Each row of a before or after table is a point. One or more steps were done to the points. Then noise was added and the rows were shuffled. The steps act on how far a point lies along the listed directions, d1 being the first. What was done? A step turns or swaps two directions, mirrors them in a line or flattens them onto one, adds a multiple of one to another, or multiplies one. Angles are multiples of 10 degrees, from the lower direction toward the higher: turns from -170 to 170, lines from 10 to 170 but not 90. Use the fewest steps. Two steps may share a direction if one is a turn and the other turns, adds or multiplies; they go together, in the order done. Otherwise the lowest direction goes first.

Directions:
(1): [41 15]
(2): [-15  41]
Before, 13 rows:
[[ 14  16]
 [ -8 -25]
 [ 12 -31]
 [-15  14]
 [ 28 -25]
 [ 19   6]
 [ -8 -33]
 [  9 -21]
 [-19  15]
 [  7 -26]
 [ 16  21]
 [ -3  -3]
 [ 21  -9]]
After:
[[-33  42]
 [ 14  32]
 [ -4  -6]
 [  1 -76]
 [-27  39]
 [ 29 -78]
 [ -1 -56]
 [ 20 -64]
 [ 25   7]
 [ 50 -69]
 [ 15  43]
 [ 33 -30]
 [ 20 -53]]
Steps: multiply d1 by 1.3; multiply d2 by 2.5

Directions:
(1): [-12  -2 -52]
(2): [26 47 -8]
(3): [ 46 -27  -9]
Before (13 x 3):
[[-57 -40  10]
 [ -8 -46  25]
 [ 34 -32 -19]
 [ 27  33  14]
 [-17   6 -24]
 [-29  14  -8]
 [ 23  10 -28]
 [ 32 -68  -6]
 [-37 -24 -22]
 [-12 -62 -37]
 [ 18  30  35]
 [-27 -44   2]
 [ 31   8  -2]]
After:
[[ 21  13 -53]
 [-74  -8  -9]
 [ -2 -70  26]
 [-36 -41 -22]
 [ 27 -10  21]
 [ 18  29 -35]
 [ -6  36  18]
 [-51 -25  53]
 [-10  27 -17]
 [ 13  -1  38]
 [-51  16   2]
 [-23 -45  16]
 [ -5 -28  44]]
Steps: turn d1 and d3 by -160 degrees; multiply d1 by 1.3

Directions:
(1): [-25 -50 -45  17   2 -20]
(2): [  6 -33   0  -9  11  67]
(3): [ 43 -34   9 -39 -25 -22]
Before:
[[  7  18  27 -27  17  17]
 [  2 -24 -33   8   1 -44]
 [ -3  14   2 -11  -5  28]
 [-34 -89 -73   5 -27 -27]
 [-27 -58 -42  21  -2 -23]
 [ 15 -35 -22 -35 -30  -5]
 [ 16 -28  -8 -26 -19 -94]
 [ 20 -33 -16 -31   0 -31]
 [ 41  10   6 -11   1  14]
 [ 23  35  42 -12  -7  46]
 [-18 -12 -34  -1   1 -72]
 [ 14  19  45   4  -9  21]
 [-12 121  24  30  24  22]]
After (13 x 6):
[[ 19  19  32 -35  18  64]
 [ 13  14 -21   9   8 -31]
 [ -5   6  15  20 -21 -49]
 [  7 -43  12  -4   9  68]
 [ -3 -50  -8 -17  -6 107]
 [ -3 -10 -16 -14 -14  27]
 [ 23   4   8 -11  11  50]
 [-17   8 -14  23 -15 -67]
 [ 22  71  -6   5 -14 -64]
 [ 18  28  45 -26  17  43]
 [-11  10  -5  -3  13 -43]
 [  5  -7  -1 -16  27  23]
 [-14   2 -21 -11 -14 -20]]
Steps: swap d1 and d2; multiply d3 by 0
